Each row of a before or after table is a point. One or more steps were done to the points. Then noise was added and the rows were shuffled. The steps act on columns, c1 being the first. Write out the steps. A step turns or swaps two columns, mirrors them in a line or flattens them onto one, adds a multiple of one to another, or multiplies or shifts one. Angles are multiples of 10 degrees, from the lower column toward the higher: turns from -170 to 170, lines from 10 to 170 but not 90. Use the fewest steps. Two steps may share a column if one is a turn and the other turns, adds or multiplies; they go together, in the order done. Otherwise the lowest column goes first.
(in the rows, 128 means zero)

Before, 12 rows:
[[ 92 121]
 [ 98 113]
 [137 103]
 [ 71 139]
 [ 68  91]
 [182  90]
 [196  85]
 [145 129]
 [160 140]
 [101  25]
 [159  70]
 [ 75 134]]
After:
[[ 70 160]
 [112  95]
 [ 90 181]
 [140 159]
 [131 146]
 [120  93]
 [ 83 196]
 [136  74]
 [ 92  68]
 [136  70]
 [103 137]
 [ 26 102]]
Steps: swap c1 and c2

Before (8 x 6):
[[221 123 166 121  64  27]
 [ 93 135  99 112  85 138]
 [ 85  82  97 144 115  79]
 [ 79 147 110 106 132  54]
 [176 135 160 193  57 156]
 [121 132  78 133  15 157]
 [ 91 109 167 104 103 148]
 [110 138  94  87 128 160]]
After (8 x 6):
[[121 147  94  98 153 159]
 [ 87 136 166 125 162 147]
 [ 66 120  96 150 128  79]
 [195  66 166 164 181  26]
 [104 173 110 109 137  55]
 [169 103 161 224 141 156]
 [105 155 100 143 172 138]
 [125 136  77 203 211 156]]
Steps: turn c1 and c2 by -40 degrees; mirror c4 and c5 in the line at 160 degrees

Before, 10 rows:
[[108  77 122 175 173  82 164 199  83 155  95 119]
 [156 111 153 147 156  71 170 105  68 143  94 108]
 [ 52 128  69 117 108 105 128  62 153 118 151 145]
 [145  95 179 102 139 126 148 172  31 160 114 157]
 [130  74 169 102 181  46 121 140  71 195 116 157]
 [158 204  66 147  65 125  92 136 234 174 182  84]
 [ 97  83  87  88 111  67 131 107 126  92 183  89]
 [ 97 129 152  75 198  89 167 151  74 155 111 106]
 [102 168 104 136  31 107  78 133 213 163 113  55]
 [ 48 148 134 148  93  57 145 105 161 100 198 115]]
After:
[[ 76 153  83 148 115  67 130 167 163  92 184 127]
 [ 55 114 106 194  38 106  79  94  78 160 109 103]
 [ 88 192  65 156 103 106 129 121 124 115 147 199]
 [ 64 146 138 150  90  59 145 108  95  99 202 174]
 [109  71 120  67 172  81 164 195 108 157  92 137]
 [125 149 148  66 153  73 171 143 143 140  94  92]
 [163  85 181  54 136 124 145 172 196 161 116 135]
 [ 88 108 148 112 204  94 168 133 207 160 109 137]
 [113 106  67 213  63 129  90  57  52 177 184  79]
 [157 122 174  91 176  47 121 181 176 198 114 142]]
Steps: turn c1 and c12 by -50 degrees; mirror c2 and c8 in the line at 130 degrees; turn c4 and c9 by -120 degrees

Before (8 x 20):
[[171 119 125  72 148  36 147 121  31  86 119 105  94 161 136  90 188 135
  126 147]
 [115 107 152 155  51 142 137 123 132 122 119 149 100 169  88 123 163 137
  159  99]
 [149 128  77 168 141 103 128 115 171 156  90  94  71 193 149 206 125 184
  181  22]
 [115 149 215 118 136 132  82 108  99 121 208  98 118  91 122 100  90 186
  139 104]
 [ 49 127 121 194 180  75 166 166 124 171 139 160 170  69  96  88 129 115
  193 109]
 [163 159 143 116 186  89  54  55 136 151 193 146  52 173 160  93 145 185
   79 158]
 [ 99 127  81  64 138 154  87 194  74  54  74 125  81 149 111 198  59  90
  132 116]
 [ 76 135 191 164  65 152  96  83 142 123  90  29 160 152  53  93 145 126
   61 162]]
After (8 x 20):
[[117 133 150 155  52 144 152 125 132 123 122 144 157 168  88 132 162 148
  161  99]
 [159 177 141 114 185  85  65  58 163 151 197 194 166 173 162 136 140 186
   77 157]
 [ 74 152 191 165  63 152 106  85 162 124  91 158  43 154  53 140 145  74
   60 163]
 [149 127  78 169 140 103 126 116  47 155  89 207 121 193 150 173 123 157
  183  19]
 [ 51  98 121 195 180  77 149 168 168 172 139  75 128  69  96 124 126 129
  192 111]
 [171 119 124  73 149  36 146 121 162  86 120 168 133 159 138  31 188 123
  125 145]
 [ 99 164  82  62 137 153 109 193  58  54  75 153 168 150 111  73  60  94
  130 114]
 [116 159 217 121 137 133  89 105 158 122 206 171  88  91 120  99  92 164
  139 102]]
Steps: mirror c2 and c7 in the line at 120 degrees; turn c9 and c16 by 90 degrees; turn c12 and c18 by 30 degrees; turn c12 and c13 by 130 degrees
